Rows are points. Examples show where two turns around zero, p and q, send a point. Write where each new point lands after one turn and then the other. Backwards means that the second turn is done in reverse. Each puzzle has new turns, and all numbers are rounded.
In the rows, 128 means zero.

Turn p:
[139 104] -> [152 116]
[147 122] -> [147 135]
[161 108] -> [166 133]
[100 166] -> [ 82 140]
[ 93 139] -> [ 94 115]
Turn q:
[78 93] -> [ 70 148]
[141 148] -> [152 129]
[136 105] -> [114 108]
[151 148] -> [158 121]
[134 146] -> [146 134]
Where do these land?
p, then q: [109 148] -> [115 152]
p, then q: [109 162] -> [118 166]
p, then q backwards: [138  87] -> [169 140]
p, then q: [155 115] -> [151 108]

Turn p:
[122 108] -> [127 107]
[165 164] -> [156 172]
[ 88 123] -> [ 90 114]
[137 117] -> [139 119]
Turn q:
[122 151] -> [144 145]
[159  91] -> [113  82]
[103 141] -> [126 156]
Where do these land?
p, then q: [ 97 133] -> [110 153]
p, then q backwards: [147  92] -> [168 135]
q, then p: [141 159] -> [159 141]

Turn p:
[143 148 115] -> [115 150 117]
[101 132 160] -> [134 118 168]
[ 83  93 109] -> [116  69 126]
[146 135 153] -> [148 149 139]
[166 133 103] -> [127 153  90]
Turn q:
[176 160  78] -> [184 178 113]
[115 133 153] -> [114 116 150]
[102 128 128] -> [102 132 129]
[128 100 159] -> [122  87 130]
[119 119 122] -> [118 127 118]
Where do these land?
q, then p: [102 155 159] -> [143 119 173]
q, then p backwards: [119  99 152] -> [ 98 110 110]
q, then p backwards: [126 137 133] -> [124 135 135]
q, then p: [170  98 108] -> [130 139  74]
q, then p: [123 152  87] -> [ 93 160 135]

Turn p:
[132 145 122 113] -> [126 139 119 109]
[ 83 133 143 124] -> [ 84 109 129 127]
[111 126 113 157] -> [120 121 108 157]
[175 102 125  72] -> [180 119 153  77]
[140 133 137 173] -> [130 151 132 170]
Turn q:
[165 137  84  93] -> [ 97 161 100  86]
[130  95 147 173] -> [174 119 112 160]
[116 147 146 151] -> [136 132 154 152]
[ 99 121 127 144] -> [124 109 128 156]
[151 141 116  77] -> [104 139 128  76]
[107 125 148 130] -> [134 106 144 137]
Where do these land?
p, then q: [154 132 137 167] -> [143 163 147 151]
p, then q backwards: [154 128 136 119] -> [147 138 147 130]
p, then q: [120 112 137 119] -> [141 111 125 123]
q, then p backwards: [156 110 103  86] -> [115 160 103  87]
q, then p: [143 123 117 147] -> [134 146 109 131]
p, then q: [ 96 109 130 164] -> [144 116 110 172]
q, then p: [ 73 181 136  95] -> [ 70  94 175 143]

Turn p:
[110 113 101 134] -> [112 127 103 148]
[160 124 136 127] -> [145 111 128 106]
[130 169  90 143] -> [145 172  95 125]
[121  96 169 158] -> [145  91 158 161]
[119 138 144  78] -> [ 93 139 156 100]
Turn q:
[146 120 133 159] -> [149 134 111 153]
[136 134 114 107] -> [126 137 129 102]
[132 161 125 165] -> [111 144  92 153]
[ 82  87 100 148] -> [134  59 114 129]
[141 121 147  64] -> [132 148 182  92]
[132 144 148 125] -> [117 146 139 139]
Where do these land?
q, then p: [ 91 108  98 105] -> [ 85  92 134 125]
p, then q: [138 139 167 138] -> [144 155 151 146]
q, then p: [114  89  99  77] -> [ 90  88 155  90]
p, then q backwards: [147 130 116 142] -> [141 117 110 138]
p, then q: [140 163 139 135] -> [124 166 134 124]
p, then q: [137 138 150 171] -> [159 161 118 146]

Turn p:
[103 164 171 168 106 148] -> [ 82 163 126 170 110 157]
[119 132 151 155 114 128] -> [114 144 137 156 113 132]
[163 134 167 154 102 161] -> [128 153 167 153 128 177]
[148 113  92 101 128  92] -> [164 116 129  87 118 100]
[124  77 130  97 130 126] -> [130  87 159 119 143 103]
[106 142  82 144 170 119] -> [146 121  64 134 134 109]
[150 119 131  87 147 112] -> [139 128 143  91 156 109]
[111 142 100 117 127 138] -> [121 111  99 113 121 136]
Turn q:
[166 117 147 104 116 147] -> [148 141 156  96 118 150]
[179 133 167 117 150 123] -> [184 143 155 106 138 120]
[ 86 134  99 141 156 166] -> [ 96 126 112 167 167 155]
[ 95 139  91 132 113  93] -> [ 94 113  85 131 118 102]
[ 97 146 111 116 113 107] -> [ 92 123 108 120 129 104]
[141 114 106 132 119 100] -> [138 113 101 118 104 124]
[153  90 187 117 137 137] -> [167 110 190 118 123 137]
[107 151 116 165 121 150] -> [106 154 118 169 128 131]
Where do these land?
p, then q: [140 137 107 142 131 126] -> [135 145 114 119 120 142]
p, then q backwards: [141 146 120 100 151 146] -> [136 135 108  94 150 137]
p, then q backwards: [ 92 112  99 165 167  89] -> [120 151 115 175 145  68]
q, then p: [102 114 147  96 129 167] -> [ 87 120 136 150 166 124]
q, then p: [144 106 120 180  81 145] -> [117 132 139 147  74 178]
p, then q backwards: [144 130 137  72 117 144] -> [126 118 138  69 126 142]
p, then q: [104 153 109 165 128 102] -> [108 148  85 130  97 120]
p, then q backwards: [121 109 143 133 112  95] -> [122 135 160 140 106 111]
q, then p backwards: [163 145 170  99 135 139] -> [181 123 145 103 130 106]

Turn p:
[132 121 147 134 150 107] -> [136 132 154 139 143 112]
[164 110 154 141 120 109] -> [156  95 144 153 137 121]
[127 151 146 123 114 168] -> [109 124 128 138  84 144]
[111 147  31 139 132 169] -> [124 180  69  89 136 192]
[121 135 153 130 104 100] -> [135 115 121 141 118  88]
[111 148 139 127 145 118] -> [124 153 141 129 120 109]
[110  82 110 132 140 142] -> [ 98 124 122 126 171 147]
[148 130 143  98 120 111] -> [142 103 145 110 116 111]
Turn q:
[118 133  89 139 162 119] -> [ 98 147  93 113 120 142]
[109 106 129 135 179 126] -> [ 90 140 112 152 144 157]
[156 166 138 110 102 115] -> [180 131 130 104 134 116]
[114 111 149 131  99 114] -> [130 106 137 146 139  97]
[172 117 143 150 131 128] -> [158 113 117 153 106 148]
[124  97  95  89 126 165] -> [ 93 102 162  93 121 154]
[103 166 153 142  97 128] -> [147 157 145 135 132  81]
Where do these land?
p, then q: [139 143 107 143 142  86] -> [165 135 102 115 128 154]
p, then q: [111 114 151 114 103 149] -> [ 93 112 132 137 132 102]
q, then p backwards: [162  89 123 141 166 114] -> [144 111 115 153  93 172]
q, then p: [103 100 174 135  90 161] -> [130 116 147 191 141  89]
p, then q: [184 117 107 131 138 108] -> [154 111 136 137 117 183]
q, then p: [121 159 130 123 137 141] -> [137 138 139 121  98 124]
q, then p backwards: [110 104 132 146 104 168] -> [124 137 181 116 139 142]
q, then p backwards: [112 145 104 104 135 112] -> [107 119  97 107 133 119]
q, then p backwards: [110 180 125 115 137 112] -> [106 141  90 129 150  97]

Turn p:
[189 114 141 116 121 150 145 163] -> [148  96 155 107 100 115 108 176]
[ 72 136 134 114 124 112 101 145] -> [ 90 164 100 142 155 136 116 132]
[139 156 129 127 132 159 144  87] -> [151 130 136 112  98 154 125  91]
[163 118  94 112 110 107 134 114] -> [163 118 109 107 124  91 143 129]
[145 107 149 123 127 112 135 110] -> [118 106 140 113 129 103 124 113]
[ 93  97  98 102 137 133 162 136] -> [124 100  88 107 161 157 141 140]
[123 135 159 147 171 105  74 185] -> [106 164 177 171 171 116 102 164]
[126 124 126 157 125 149  86 114] -> [138 130 128 178 118 126 113 109]
[102 164 122 153 107 126 171  97] -> [114 143 119 115  97 156 178  97]
Turn q:
[102  98 131 113 148 105 173 126] -> [ 98 122 137 109 138  88 150 162]
[128 121  83 130 133 134 155 150] -> [128 128  91 150 151 107 132 150]
[103 164 121 138 131 164 104 110] -> [103 128 116 142 140 166 129  86]
[127  95 135 111 155 176 169 115] -> [125  89 114  96 163 133 172 147]
[142 148 156 120  90 168 127 133] -> [151 143 105 104 107 169 146 113]
[148 166 161 114 129  96 100 133] -> [146 168 176 134 111 145 120 117]
[150 153 164 134  88 110 104 111] -> [154 152 147 111  86 138 116  92]
[ 88 100 143 125 139 137  90 133] -> [ 90 102 141 119 119 158 102 144]
[145 144  86 113 129  99 113 113] -> [140 152 133 142 158 104  94 112]
[147  90 100 182 138  91 144 157] -> [145  95 121 174 105  73 118 158]
Where do these land?
q, then p backwards: [ 88 127  92 140 150 112 160 162] -> [101 105 131 150  96  98 103 169]
q, then p: [125 137 112 122 104 132 126  94] -> [147 141 114 117 141 122 123  96]
p, then q: [194 102 169 119 119 118 138  89] -> [135 133 170  67 102 103  88 138]
p, then q: [151 128 111 137 110 166 121 138] -> [163 122 102 133 104 131 112 131]
p, then q backwards: [ 65 116 130 155 132 123 128 155] -> [ 83 153 110 127 162 157 132 154]
p, then q: [198 104 145 110 137 110  84  84] -> [158 129 201 109 109  98  80 114]
p, then q backwards: [ 70 138 123 118 159 152 148 152] -> [104 145 129  91 143 178 102 149]
p, then q: [131 163 135 147 133 125 125 129] -> [131 145 129 125 111 138 152 108]
q, then p: [129 136 134 104 108 115 121 147] -> [135 159 128 126 112 131 116 142]

Turn p:
[117 167  89 111 127 118 138 103 123] -> [143 154  92 138 159 150 119 110 138]
[157 103 158 173 116 151  83 110 159] -> [141 136 186 127  74 119 155 130 160]
[129 119 124 133 111 103  79 131  90] -> [ 86 164 143 137 140  95 134 129 145]
[128 133 117 135  99 123 119  97 149] -> [143 150 128 123 128 139 161 112 146]
[135 120 149 114 122 117 112  91  69] -> [112 161 165 142 156 103 118  95 105]
[ 97 137 124 148 134  92 138 119  93] -> [ 96 126 121 171 159 135 137 116 121]
[149 170 137 168 133 109 163 129 174] -> [183  95 106 169 116 133 155 141 144]
[130  78 123  86 163 130 157 185 141] -> [106  63 109  73 129 113  94 143 114]
[ 98 160 131 116  97 127 133 123 149] -> [145 149 112 124 146 156 158 150 118]
[137 113 138  90 174 171 122 152 134] -> [134 109 145  90 117 133  67 148 120]
[123  90 108 128 164 157 128 144 156] -> [114  93 130  95  98 151 101 127 148]
[136 145 137 135  95 138 163 152  99] -> [131 137  99 145 113 109 137 134  79]
Turn q:
[122 139 127 106  92 139 116 106 139] -> [146 131 160 139  97 134 125 141 141]
[ 46 141 118 144 134 151 119 129 148] -> [ 92 107 113 167  75 114  93 129 106]
[144 145 119 121 120 129 107 192  53] -> [126 143 126  56 117 105 169 133  73]
[145 139 133 189 118 120 129 115 145] -> [171 139  93 156 146 123 113 136 118]
[120 116 108 123 124 114 101 103 137] -> [130 126 159 135 136 120  95 136 128]
[146 129 121 125 137 153 112 117 150] -> [130 151 125 122 123 146 102 132 147]
[146 149 122 100 141 105 149 111 156] -> [117 140 137 142 145 116 141 143 177]
[138 107 133 142 109 123 116 210  91] -> [121 126 114  86 138 148 166 145  56]
[147 109 124 112 154 125 198  98 125] -> [126  88 112 120 156 129 145 105 191]
[126 107 175 117 151 121 134  99 135] -> [121 130 142 155 146 144 133  78 144]
Where do these land?
p, then q: [ 61 132 134 126 151 138 109 108 125] -> [105 142  97 127  79 148 115  93 119]
q, then p backwards: [153 108 118 115 108  83 156 170 128] -> [ 86 129 162 110 110  87 131 142 157]
q, then p: [ 92 119 101 129 110 159 127 126 123] -> [ 98 151 137  98 117 110 151 129 122]
p, then q: [188 165 112 119 169 145 157 113 168] -> [169 170 148 100 173 163  97 158 144]
q, then p: [132 116 132 174 128 123 124 160 114] -> [105 140 110 137 130 115  88 101 126]
q, then p: [ 83 142 149 113  93 139 106 132 137] -> [117 151 134 150 106 116 168 133  90]
q, then p: [185 190 109 102 159 108 120  73 127] -> [196 103 119 138 175 121 148 170 180]
q, then p: [133 101 148 127 125 136 138 155  96] -> [128 130 129 112 134 136 106  93  96]
p, then q backwards: [117 111 132 114 123 129  87 115 141] -> [154 126 120  86 134 126 118 127 126]
p, then q backwards: [136  96 146 161 114 120 157 128 122] -> [ 86 130 150 120 116 120 145 136 101]

Turn p:
[166 162 130  96 113 122 149 156 132] -> [168  84 126 121 108 140  96 132 132]
[152 125 102 130 130 160 126 156  89] -> [ 95 118 135 106 108 120  79 120 126]
[133 129 136 134 171 119 103 128 138] -> [114 109 115 133 145  93 147 137 136]
[118 188 150 167 109 149 142  98 165] -> [127 103 132 171 109 175 172  92 155]
[130  79 139 166  99  96 168 106 113] -> [127 175 105  92 102 161 161 142  96]
[138 147 121 116 131 126 101  88 165] -> [148 106 154 140 146 111 163 100 124]
[120 115 113 120 115 121 186 139 122] -> [143 144  98 115 130 167 102 125 106]
[120 117 123  75 148  98 103 123  95] -> [150 141 134 143 139  75 104 153  97]
[ 96 113 109 118 142 114  68 142 123] -> [125 161 141 134 151  70 121 131 153]
[107 106 159 159 122 174 133 144 138] -> [ 83 138 139 127 140 169 135 148 157]
Turn q:
[151 121  62  87 104 153  64 110 129] -> [ 94 130 106 126  70  85 126 125  55]
[ 93 142 122 114 134  90 167 109 191] -> [ 96 115 118 149 166  83 137 105 185]
[147 150 149 138 147  79 108 130 115] -> [147 125 153 148 139 134  75 109 127]
[173 132 134 128  95 109 126 134 108] -> [159 133 155 117 140 120 125 108  89]
[109 149 110 111 163 155 141 119 146] -> [114 142 101 130 114 104 124 157 161]
[ 88 122 131 171 110 143 149  80 146] -> [ 77 154 144 148 152 148 169 137 149]
[126 109 128 149 156 126 152 141 117] -> [145 111 124 140 145 147 131 159 139]
[123 109 148 100 116  98  98 172 109] -> [148  91 110 107 121 152 104  86 111]
[156 103 147 138 146 145 131 140 140] -> [159 112 144 139 106 136 147 141 137]
[115 131 128 132 112 152 113 136 135] -> [109 129 132 106 109 136 138 128 128]
[158 122 154  99 136 134 176  98 119] -> [178 164 114 149 142 112 155 122 140]
[ 99 145 121 170 115 154 112 167  81] -> [109 130 137  76 133 180 108 162 111]
Where do these land?
p, then q: [118 141 154 112 177 134 147  85 166] -> [148 114 118 157 152 157 141 192 133]
q, then p: [176 116  83 117 138 111 170 114  75] -> [104 102  80 104  83  78  96 132 121]
q, then p: [ 83 104 144 131 117 147 107 112 128] -> [112 147 141 149 145 167 117  97 127]
q, then p: [120 121 140 121  90 168  99 143 156] -> [162 151 151 144 132 172 117 134 102]
p, then q backwards: [171 162  93 122 120  97 164  97  89] -> [165 101 124  75 115 126  70 143 110]
p, then q: [125 109 152 145 131 155 100 152 150] -> [124 103 116 122 119 125 136 120 180]
q, then p: [113 119 118 166 116 123 114 142 154] -> [116 154 129 136 154 148 132 162 131]
p, then q: [124 115 179 139 120  98 103 143 148] -> [154  94 140  96 145  99 140 132 157]
q, then p: [ 98 115 130 122  98 142 138 174 141] -> [145 135 137 121 175 143 105 134  94]
q, then p backwards: [132 168 134 131 162 132 145 115 100] -> [ 90 110 130 105 112 115 127 163 116]
p, then q backwards: [147 139  81 102 139  99 122 132  99] -> [161 151 111  80 126 106 110 140 124]

Turn p:
[140 150 169 159 144 163 144 131 119 144 106] -> [123 139 191 135 128 159 124 125 124 148 145]
[159 135 153 139 164 108 153 157 152 164  87] -> [121 143 165 154  99 138 130  97 120 181  90]
[138 116 119 137 167 112 131 169 160 119  96] -> [122 120 130 165 128 130 118 133 123 165  73]
[101 111 128 114 113 125 102  94  95  82 129] -> [143  94 110 135 141 105 101 138 126  84 163]
[122 113 165 107 125 108 106 113 132  98 169] -> [175 111 111 141 148  98 148 123 147 123 155]
[122  92 110 126 141 103 105 120 119 161 127] -> [100  99  98 138 116 120 148 104 109 132 130]
[ 92 109 118 100  88 147 127 101 144 123 136] -> [138 105  95  94 136 145 116 118 160  95 137]
[118 171 117 148 160  87 130 160 155 163  97] -> [ 85 148 138 128 120 102 110 115 128 195  96]
[136 129  94 101  82 132 151  78 101 106 149] -> [138 153 103 103 115 119 121 128 133  50 146]
[154 133 121 125 122 113  83 152 147 141 108] -> [132 133  94 140 107 137 118 137 109 174 129]
[148 134 161 208 137 139 153 152 142 135 131] -> [106 143 187 158 116 148 159 161 158 159 129]
[110 125 119 100  93 149 143 139  85 116 158] -> [150 116 130  77 131 120 139 151 113  85 133]
[123 146  90  99 128 177 137  96 114 113 170] -> [131 159 111  96 179 142 131 131 115  73 137]
Turn q:
[132  83  89 130 169 134 149 130 123 127 124] -> [101 171 115 154 155 152 127 122 119 142 154]
[168 132 101 113  96 150 138  97 116 149 141] -> [141 124  97 115 104 164 116  78 132 121 130]
[151 169 173 110 111  83  96 138 152 116  98] -> [167  91 101 130 113  83 133 169 114 109  90]
[106 100  94  99 155 140 172 163  99 131 158] -> [122 170 141 112 168 163 160 122 129 120 182]
[139 146 123 155 117 145 158 106 152 102 142] -> [117 133 143 151  96 122 107 107 145  93 134]
[ 98 161 156  76 140  98  69 144 139  89  85] -> [145 116 101  85 156  57 114 194 118 124 108]
[116 109 122 154 153 152 148 120  79 135 157] -> [ 92 147 166 119 133 151 143  93 104 140 145]
[118 150 115 154 107 119 101 128 163 133 144] -> [149 111 139 140  98 104 111 131 156 151 138]
[118 140 121  95 170  90 123 126  92 148 101] -> [144 173 107 102 145 115 157 144  91 149 110]
[105 162 168 124 146 115 107 177 167 124  94] -> [149 115 146 129 127 102 124 214 126 122 113]
[143 100 158 146 130 164 122  94 134 154 167] -> [129 102 164 145 140 160  95  83 114 137 113]
[100  94 126 123 117 123 161 110 115 142 130] -> [116 148 138 128 156 145 151 102 155 130 112]
[149 122 108 154  84 166 137 116 120 136 115] -> [ 99 109 113 125  91 165 118 105 153 128 125]
[149 124 138 157  97 113 112 144 141 105 137] -> [122  82 122 156 111 109 136 128 136 124 138]
Where do these land?
p, then q: [129 108 101  88 113 158 160 117  80 104 146] -> [ 88 124  92 112 147  98 131 129 102  77 152]
p, then q: [117  90 156  94 105 149 144 112 152 107 124] -> [112 112  95 162 136 140  79 117 124 107 134]
p, then q backwards: [130 118 131 125 138 142 160  98 115 103 125] -> [130 130 151 121 129 137 165 119 148 112 147]
p, then q: [183 120 151 147  96 156 126 122 143 139 110] -> [126  89 148 115  87 164 107 116 143 106 141]
p, then q: [ 88 128 104 119 124 102 134 144  62 122 108] -> [116 108 103 109 181  90 174 128 128 142 124]
p, then q backwards: [150 103 108  96 120 166 120  92 145 124 101] -> [183 115 120 100 123 160 156 112 140 142 128]
q, then p: [124 180 145 127 162 106 119 164 125 157 129] -> [164 144 159 110  83 120 147 145  95 139 121]
q, then p: [112 166 117 142 126 130 107 162 103  95 142] -> [161 113 116  96 116  88 161 126 140 121 120]
p, then q: [167 118 110 113  82 131 152 101 165 118 120] -> [123 114  99 122  80 120  87 132 159 103 147]
p, then q backwards: [ 94 138 100 163 169 101 131 187 111 130 123] -> [ 95 113 173 165 148 115  84 126 110 110  89]
q, then p: [145 115 177 121 156  96  92  92 156 125 146] -> [101 113 137 190  96 108 126 120  89 139 150]
q, then p: [135 114 137 147 135 115 106 135 159 168 154] -> [114 131 143 150 103 159 164 124 119 147 148]
q, then p: [ 91 164 127 181 140 112 112 139 146 171 135] -> [145 134 152 104  71 142 150 118 146 176 145]
